Every row gives one point. Two turns around zero, p and q, are shown by what they do to some points. Write where each new point lands after one turn and then the other. Backwards means that the second turn is done in reverse. Each puzzle has new turns, and all numbers are rounded.

Turn p:
[-13   9  30] => [-10  22 -24]
[ 34 -11  27] => [-32 -24 -20]
[  9  12 -61] => [ 17 -11  59]
[-31 -11   4] => [ 26  13 -16]
Turn q:
[-7 38  6] => [  9 -22 -31]
[  3 -48  23] => [ 5 48 22]
[  6  29 -13] => [  3 -31  -9]
[-31  26 -17] => [-27 -20 -29]
[ 29 -45   2] => [10 25 46]
Where do these land?
p, then q backwards: [-32  15  12] => [-11 -16  32]
p, then q backwards: [ 33 -21 -17] => [ 17  20 -33]
q, then p: [32 18 18] => [-23 -34   3]
q, then p: [-36  38  -2] => [ 44 -12  27]
q, then p: [  2 -50 -11] => [-20  42 -23]

Turn p:
[-16   4  21   9 -12  -8] => [ 20   4 -18   7   3  14]
[-13  -3  47 -18  -1  25] => [ 35   3  -9 -33 -25  17]
[  8   4  14 -21  -8 -16] => [ 21   2   1  10 -15 -16]
[ 11  24 -30  17  12  14] => [-34  -6  -8 -12  23 -18]
[  5 -14  49   0  11  -1] => [ 46  -3  13 -17   1  13]
[ -9   0 -46   3  17  -6] => [-42  19  11  11  11  -6]
[ 15 -16 -54  10 -19  -8] => [-46 -20  12  35   1  -3]
Turn q:
[-26 -11  -8  23  76  -2] => [ 60   9   4 -35 -48   0]
[ 21 -10  -3  24 -17  10] => [ -3 -24   8  29  -5  -4]
[ -3  -4 -13 -49  -2 -23] => [ -7  25   4 -19  32  32]
[ 13 -13  11  -1 -18 -12] => [-21 -14  15   2   6   7]
[  2  17 -15 -29 -11  16] => [ -2  16 -26  10  25   9]
[-11 -13  13  21 -14  12] => [-16  -3   4  14 -25 -10]
[-15  30 -19   3   4  -3] => [ 18  21  -5   0  14 -23]
[ 19   4  34   8 -18   3] => [-29 -30  -5  -1   0 -12]
Where do these land?
q, then p: [ 25  38 -28  -9 -10   1] => [-10  11  34 -10  37 -13]
q, then p: [-3  5  6 34  8 -3] => [ 20 -11   6  27  -2   0]
q, then p backwards: [-32  30 -15 -17 -11  35] => [-38  41  -7  -7  -4 -24]
p, then q backwards: [ 44 -10  -5  -2  24  -7] => [ 12   8   1  29  -9 -40]
q, then p: [-13  -5  10   5 -23  16] => [ -6   9 -22  14   9  15]
p, then q: [ -7 -52   8  -2  10 -31] => [-18 -41 -25   3 -21 -28]
q, then p: [-13  -6  24 -10   1 -11] => [  2  17 -12   0 -24   1]

Turn p:
[ -4   2   7  -8  -4 -33   6 -52  17] => [-26 -27 -26   5  38 -18  -3  10  17]
[ 14 -10  -3  18 -26 -40  21 -10  10] => [-14   6   5  22  30  -4  -1 -15  41]
[-21 -29  -4  -8   5  -6  -4   2  24] => [-19  -1   4 -12 -10 -22  28   6  10]
[-12 -27  35  46   4  -9   2  30   3] => [-36  30  22 -18 -28  15 -17  -5  30]
[ 25  12   3  -7  12 -29   5  -3 -33] => [ 20  12 -32  -6  22  18 -13 -15  10]
[ 36  39 -20  20 -41  48 -25  -7  33] => [ 26 -14  33  70 -11  -3 -24  39 -19]
[-18  11  13 -31 -12  35  24 -15  14] => [  3 -46  28 -17  12  -2   5   9 -23]
[  1  -4 -28   0   0 -21  45  -9  -7] => [  2 -17  -5   9  17  -5  12 -48  16]
[-39   1  -2 -22   1  13 -38  16 -34] => [ -4  32  -5 -25  -2   0  16   8 -55]
[ 13   5   7 -33  -8  24 -34  16  21] => [ 30   4  13  -5  -7  -9  12  47 -13]
[  7 -13 -13 -14  15  57 -38   9 -35] => [ 20   9 -11   1 -37  36  25  20 -50]
[ -4  15   6  37  54 -40  36  22 -12] => [ -3  10 -26 -26 -22  -8 -42 -57  33]
Turn q:
[  8 -19  11  13 -19 -22  11  -9  16] => [-17 -11 -27  17 -10  -6  12  10  15]
[ 18   1 -12 -24 -17 -21  35 -15   8] => [  3 -12  -2  27  -4  10  39  24 -13]
[ 12 -12 -26  15 -26  57 -11  23   1] => [  5  -6  26  29 -32  -4 -54 -12 -14]
[-26   2  76 -17 -14 -15 -11  19 -14] => [-40  -9   2 -58  -5  22   0  27  39]
[ -3  20 -14  48 -27 -34  -1 -75  -9] => [-52  -1 -32  41  62 -29  14  -5 -17]
[-10  -7 -16 -23  51  61  -8  12 -10] => [ 45  46  47 -17 -12  -8 -23 -12  -4]
[-25 -12  -7 -16  66  -8  23  26 -13] => [ 46  46 -14 -42 -11  10  16   0 -11]
[ 22  -7  -9  -4   5  -8 -17   6 -17] => [ -4  -6   7  -5 -12  -2  13 -29  -9]
[ 11  29 -11  22 -29  -3  -1  10  -1] => [-12 -27  -7  18  13  21 -18  -9 -15]
[ -7  -5 -20 -17 -33 -16 -11  -3  28] => [  7 -43  -3  10  -2 -24   4  20  -7]
[ 1 11 28  2 42  7 -9  7 10] => [ 19  19   3 -21  13  12  -1 -15  35]
Where do these land?
q, then p: [  3 -10   0 -17 -16 -11   9  -5 -21] => [ -7   3  19 -15  12   8   2 -20  -8]
q, then p: [ -9  12 -22  -1  26  -8  16  -2  39] => [ 33   0 -18  22 -19   9  -5  -8  28]
q, then p: [ 33  -1   9 -10 -23  33  -3  17 -13] => [-33   0  29  -1   4  20  -9  30  -9]
q, then p: [  2  24  37 -42   2 -34 -24  37  -7] => [ 15 -41  23 -36   3  10  52  18   5]
q, then p: [-19  39 -26   8 -38 -12  20  22  46] => [ 10  35 -10  15 -57  29  36  -3  10]
p, then q: [ 22 -16  14 -11 -26  22 -34 -30   6] => [ 18  15 -14 -12 -32  30 -38  -7  -6]
p, then q: [-35  16   9  17  40 -11  14 -34 -51] => [  2  16  34 -12  17 -59   1   3 -47]
p, then q backwards: [ -5 -16   5  58  15  11  34   8 -33] => [ 46   0  23  32  -4  17  -9  35 -33]
q, then p: [ -3 -19  17  -6  25   2   1 -25  55] => [ 20  -2   6  16 -10 -36 -14   1  52]
p, then q: [-36  -9 -22 -25   2   3 -26 -12  -4] => [ -6  16 -14 -14  -2  19  20  12 -42]
q, then p: [ 48 -22 -21  31  -5   5  -7  25 -16] => [-41 -11  -1  45  25  17   1   6 -19]

Turn p:
[  5  -6 -37  15   5 -11  18  19   8   8  29  36] => [  1 -24 -32  -3  -2  16  27   4  34   2 -19  26]
[ 24 -18  29 -14 -21 -12  -8  13 -36  32   3  -2] => [ -5  36  -1 -11   1  47   0  14 -19 -29   6  -5]
[-33 -11  -3 -43  -1  14  14 -15  29 -47  15  -1] => [ -2 -33  63  -2  22 -14  -1 -12  27  16   2   4]
[-10   5  16  21  29   1  12  -4  14  36   6  24] => [-12   9 -29  27  21   1   8  16  -1  21 -30  -5]
[ 18  17   0 -21  -4   9 -17 -43   4 -56  18 -13] => [ 14  -5  43  30 -11 -23 -28 -22  27 -19  29  10]
[-10  24   5   7 -30  -8 -18  16  -5  29   0   2] => [ 30   0 -11  -6 -13  20  -8  11 -28  -5 -23  -6]
[  2 -11 -11 -27  14  27 -40 -12  15 -33 -14  -9] => [ -7 -10  45  15 -25 -32  18  -7   5 -10  17 -21]
[-10 -30  -1   7 -11   8 -16 -48  33 -50 -24 -15] => [  4   5  45   8   9 -60  14 -34 -12   0  17  23]
[ -6   9 -17   7   6 -17   9   2 -46  42  -6  -7] => [-23  11 -31 -12 -28  30 -19  16 -19  14  -4  14]
[ 10   4 -17   3   9   2  41  24  35  36  16 -12] => [-20 -34 -35 -17  30  -5  -5  27   8 -15 -25   0]
[  7   5  11 -35   3 -22  -7  -9  20 -43 -30  -3] => [ 20  17  41 -15   2 -35  -5  15  22   5  24  -6]
[ -4   1  19  41   9 -13  -7  36 -36  19   5 -17] => [  6   6 -48   0   1  33   3   1 -33  13  26 -14]
[  8  12   6  37  -7  23  21  23 -37  26 -18  16] => [ -8  21 -51 -16  -9  23  -6 -28  -8   6 -19 -22]
Turn q:
[ 27  23  12  18 -24 -29  30  -3   7   6  30 -36] => [-17 -14 -34 -10 -15 -16  15 -11 -52 -24   6 -21]
[-33  41  23  26  37  17 -16  -7 -29   9  17   8] => [ 42  16  57   8 -14  -4  -6 -31 -13 -13   2 -19]
[-22 -28  12  -7 -12 -18   0 -21   1  26  21 -37] => [-34   5  10 -22 -13  20   1  -5 -40  21  17  12]
[-21   5  17 -27  -8 -24  11  15 -18 -31   7  34] => [  4  -9   4  36 -21  28 -20  32   2   0 -20 -25]
[ 31   9 -10   7  -6  15   2  11 -30   2 -27  19] => [  4 -30   3  11   2 -18   3  -3  37 -28   3   8]
[ 32 -15  -8  -3  23  12 -19   3  13  19  27   2] => [  8  -9 -15 -18  36  14 -10 -35   4   6  11  -1]
[-13 -21  10   8  17 -35  19  24  22  14 -26  27] => [-23  41 -16  10  -8   3 -40  13  22 -11  13  -8]
[ 17   9 -38 -28 -12 -20  17 -38  21 -21  -4  11] => [  2 -19 -34 -14  -6 -10  21  33  16  36   9 -30]
[-29 -10  10 -28 -27  25   8  23  29  34   0 -16] => [-13  18   1 -48  -5  25 -10  17 -10 -10 -32  31]
[-15  12 -34  28  16  30 -16  28 -29 -16   2   8] => [ 18   7  41  20  38  -4  26  -1  19 -26  -7  -6]
[ 21 -13   3  39 -35  -1 -27 -29  19  13  15 -34] => [-38  -6  -9 -15   8 -31  24 -43 -29  23  -8  13]
[  0 -20 -18   0   2  35  25 -18  16 -25 -24   9] => [ 12  17 -20   3  -7   6  38  11  38  12   1  20]
[  2   8  21 -32  28  -7 -35  12 -23 -29 -37   5] => [ 35 -18  17  38   5 -11 -40  24   7  15   5  25]
Where do these land?
p, then q: [ 18   6  18  14 -43   6  24 -21  10  -8  52 -18] => [ 32   2  -1  41  18  -4   6 -32  30  43  10   0]
q, then p backwards: [  5 -14  16 -20  11  17 -76  -1   2  42 -18  13] => [-37  21  -5 -19 -27  -5  60 -38   0 -36   5  -8]
q, then p: [-43  -1   6  16  -3  22 -32 -23 -27  40  22  -9] => [ -5  46  36  22  32  20 -31  -4 -13   6 -14 -19]
p, then q: [ 17  16   1  20  17 -47   6  36  -5 -11 -16  36] => [  7 -11 -38 -48  32  -6   3  13   7 -25  -3 -24]
q, then p: [-34  17  45   8  24 -13  10  -4 -15 -19 -20  -4] => [ 49  19 -26   5  -7  19 -14 -24 -13 -24   3  -1]
q, then p backwards: [  8 -72 -12  17  16 -17  14   8   3 -17 -15  -8] => [ 19 -33  16  20  47 -19  17 -20 -30   1  28   3]
q, then p: [ 13 -14 -22  18  22  18  21 -11  15  16 -12 -15] => [  0 -22   6  12   8   2 -19  13  41   1 -13  17]
q, then p backwards: [ 15   5  -3 -47   7  -9  20 -14 -12   3 -11  14] => [  1  30 -23 -12  12 -21  -2  32  -9  -7  17 -12]
q, then p: [ -8   0  -5 -11  11  26  16  20  -9  -7  -2  -3] => [  3   0  -6  -2   7  -8   5 -16  29  -9   3 -21]
q, then p backwards: [-32  -5 -18  18 -61 -19  24  39  10   1  50  -2] => [  7 -38  15 -21   1  45   0  17  -1  77 -11   4]
q, then p: [ 19  19  -6  13 -28  20  21   5  -4 -15 -11 -12] => [  2   5  -3 -37  10 -10   6 -10  24  12  10  22]
q, then p: [-12  -2   2   1  13  23  24 -15  20 -20 -10  15] => [ 10  -9 -19 -14   1 -16 -19   0  15 -23 -26  -3]
p, then q: [ 17  22 -16 -48  -2   7 -68 -26 -15  -8 -12  25] => [-25 -10 -27  19 -33 -35   4 -10 -32 -21 -62  15]
q, then p backwards: [ -3   4  -3   2 -12 -39   7  -4  20  13  -3 -21] => [  2  -3  -2   5  18  -1   4   1  -6  20 -32 -30]
q, then p: [ 18  20  -4   0  28   5 -14  10   6 -10   4 -12] => [-10  11 -16  15 -10  -3   1  13  19 -13  25   7]

Turn p:
[ 20  10   3   9   9 -20   1  -8   4  -7 -14  -2 -11  13] => [-11  -2  -6   1  -9 -15  12  -4   9 -10  21  20   1  -5]
[  3 -11  42  -3 -16   6  -8  -1  18 -10 -16   2 -15  -7] => [  8   8 -22  -7  -8   7  23  -1  22  12 -16   3  14 -28]
[ -1  15  10 -11  11 -11 -12  -5  -3   1   8 -54   0  15] => [ 12  17  31 -26  -3 -10  15  -3  15 -32  17 -12   0  -2]
[ -5  -5  -9  -9  13   7 -14  -6  -2  -6 -11   9  -5   9] => [ 10 -15   8   9  -8   1  -1  16  -5   2   5   6  -2 -11]
[ -9  14 -13  -2   0  -5  39  24  13   3 -17  -8 -11  -1] => [-13   6  -4   0  -7 -18  -2 -35 -30   6  10 -15   3 -12]
[  0 -21 -15   1  -5 -19 -19 -13  13  14   1  11  14   3] => [-10 -27   9 -14  16  -6  -2  16   2   5 -12  17   7   9]
[  0 -20  -1 -20   0  -6  10  32 -17   0  26   6 -14   4] => [ 15   6 -13  -6  12  27 -15  -5 -28 -15   6   0  23   3]
[  2 -27  -3  10 -11  20 -13   5  29  11  15  19 -13  16] => [ 10 -22  -4   4   1  17  30   2 -16  10 -27  15  13  13]
[  8  15 -14   4  -1  -4 -19  -7  10 -36   0 -10  36  -1] => [ 11   5  23  -1 -22 -27 -23   2  26   5  -7  16   2  19]
[ -5  -5  -7  20   5   0 -12   3  -8 -15  -7 -40   8  13] => [  1  19  41  11   1 -12   8  -1  11 -12   4   3  15   0]
[ -8   7 -11   7   3  38 -19  12 -15   3  35  14  14 -76] => [  5   9  14   9   5  61 -43 -15  17  31 -26 -12 -36  19]
[  3   6  -8  -8  -8   7  48 -14 -12  12  -8  15 -13 -12] => [-24   4 -30   6  -1   0  -2   1 -21  20  21 -28  -9   4]
[-16   9  21  -6  11 -16  39  -1 -10  -2   5  18 -11   1] => [-16  -3 -37   7  -7  -1 -11  -6  -8 -23   7 -25   3 -11]
[ -6  12   0   3 -18  -2 -10  -6  -9  14  -3   3  -7   9] => [10 -7 -5  5 22 -9 11  1  6  2  6 -5 -9  1]
[ 13   0   6   3   7   5 -14 -13 -10  17 -11  18  30  15] => [ -3   2  -4   3   8 -15   0  33   0  -4 -14  19 -24   3]
Turn q:
[ 20  35   4   7  -6 -13  -7   0 -13  -5 -41 -11  -3  -3] => [ 25  23  -7  13  -9 -17  17  -2 -25  19  -8   3  15 -25]
[-18  -5 -25   5   3 -12 -28  17   8  -5  24  20 -23   5] => [  4 -10  28  -2   3  23  32  -6  25 -15   6  16  -2  14]
[-11 -18   4 -27  19  12   9  -6   1   1  -2  -7 -16 -17] => [-17 -21 -11   0  -9  -4  -9 -13  -7 -22  17   6 -15 -11]
[-15  11 -11  11  11   3  -4  29  29  -8  24  11  -1  16] => [ -7   2  24 -32  27   7  23   3  20 -10  -3  -1  -1   3]
[ 17  22  -3   4 -23  15  10 -13 -20  15 -15  -1 -10  13] => [  5  11  20  13 -19 -10 -10  15 -23  21   8 -11  15  -6]
[-26 -20  -2 -27   9  11  14 -19 -10 -20  -5  -6  16   3] => [ -5  -2  -5   8  14   6 -41 -19   0 -12  11  10 -22 -11]
[ 17  27  16  -2 -27 -25  10  -5 -13   9  -2 -25  -2   2] => [-11  26  -7  12 -12 -19   3  13 -23  25 -13  19  15   8]
[ 44  12  22  10 -11 -10  11   1 -39  -8 -18  -9  -9   9] => [ 14  38 -13  21 -23 -12  -4  16 -31  -7  -9  -9  28   3]
[ -9 -19 -21  15 -12  -9   5  25  21   2  -1   9  -4  -3] => [ 13  -6   6  -9   8   2  21  23  17  -3   4   1 -28  11]
[  3 -14  -2   1 -10   1 -30   6  37  -1  10   6   0  16] => [ -9   2  -1 -18  -4  33  17   9  31  11  -1  -2  -5  -6]
[ 16   7   7  24   2   0   7 -21 -19   3 -12 -35   0   8] => [ -9  21  -6  26  -3  -5  -1  -5 -30  13 -16 -24  -1   1]
[ -7 -13   6 -19  26   5  15  -7  12   9   2  11   8   4] => [ -6 -23  -9 -23   7  10 -19  -6 -10 -12   3   0  -6  -3]
[-27 -21  13 -16  10  11  -5   6  -7   8   4   9  24  -4] => [ -1 -17 -19  -5  21   6 -21 -13  14  -3  25   2   1   9]
[ -5  -4   9 -11   5  29   2   2  -6  -3   6 -10  11 -25] => [-16 -12 -13   8   5 -21 -15  -7  14  -9  11 -11   4 -11]
[  6  -6 -37   1   7 -10 -19  12  26   6  30  16  19  -3] => [  1 -31  12  -6  21  23  16  18  31  -2 -24   8   3   2]
[ 16  24  12  32 -11 -19  -4 -10 -17  19 -16  -4 -12   0] => [ 16  14   0  11 -19 -12  21  -2 -26  26 -11 -11  16  17]
[-22 -15   9  -8   7  11  12 -18  10 -24  11  26   0 -21] => [  4 -13   2 -17 -10  -9 -27 -26  25 -20  -1   3 -17   3]
Where do these land?
q, then p: [ 20 -22  -6  16  -3 -19  -2  17   4   9   5  10  16  13] => [ 12  19  10   7 -13  -8   8  -7 -35   3   2  16  -2  -3]
q, then p: [  9  -4  21  13  -7  23 -10   2 -19 -20 -15  11   7 -24] => [ -9  -1  18 -22  -3 -17   2 -17  24   7   6  15   5  28]
p, then q: [ -2  -1 -17 -24  -6  32  11  -7  32  -6 -10  -4   2   7] => [ -5   5 -15  19 -11  -7  -9  32 -21  18  14  11   6  17]
p, then q: [-20 -25  27   1 -13 -17  -1  -3 -12 -22 -28 -16  14   8] => [ 12  -8 -30  -9  29 -25  17  -4  14  13 -23  12  -1 -12]
q, then p: [-24  13 -18   1  -2 -10  23   7 -14  14  14  17   1  19] => [ 11   6 -21   3  -3   9   4  22  -4 -37  -6  15  -2 -12]
q, then p: [ -8  -9  -3   3  -3  -7  15  12  -7  22   9  -8 -11 -25] => [ -7 -10  -6  11  11  -3   0  -2 -13 -19   5   3  31   4]
p, then q: [ -3 -16 -22 -22   8   4  -5 -17  -4   1 -30 -12   4  -8] => [-15 -10 -26  -2   3 -13  11   5   8  -1  21  11  17  22]
p, then q: [-11  -1  22  -1 -17   8 -22  -1  29   0  15  26 -15 -16] => [  7 -23  -5   2 -15  10 -10  24  -7   5   4 -21 -29 -26]
p, then q backwards: [-15   1  22   5  21 -20  10 -18   9  18  17   4  17 -15] => [ 11 -22   5  -1  19  13  14  -5  27 -10  30  -7   1  -7]
q, then p backwards: [ 13   9  -4  -2  27  31   0  12 -22 -13  20   7 -19 -13] => [-32  -3   5  11  18 -27  10   0  -1 -12   6 -24  -8  25]
q, then p backwards: [  7  10 -20   6 -20  12   4 -25  -4 -21 -13 -15  -3  14] => [-13   1  -2   6  14  28  -2  13 -12  -9 -25 -10  15 -17]
p, then q: [ -3   6  30  19  -7  -9  11  12  -2  22 -16  13   6  -9] => [ 15 -20  14   5   2 -12  14 -24 -13  -3  -6   6 -22 -14]
p, then q: [ 21 -28  -6  25  21  -5  -9  25  29  21 -15  -3 -12  19] => [ 38  -8   1 -12  -6 -23 -43 -16  -4 -14  14   1  -1  20]
p, then q backwards: [-11  25  -8 -20   9 -14  -6  10  16 -27  15  -3 -17  -7] => [-11  -7  12  -6  12  15  -7 -21  -7  -4 -11  39  -9 -14]
q, then p: [ 16  19 -12   4   6  11 -25  -9 -15  -9  11 -26  21  23] => [-20  16  24  15  -5  -6  -3  -3  12  -3 -24 -10 -35 -12]
p, then q: [ 13  23  -6 -23 -14 -19   8 -17 -19  12  21  -1 -12  13] => [-29   2  18   4  12  26   0  11  -1 -28 -15  15   5  -2]
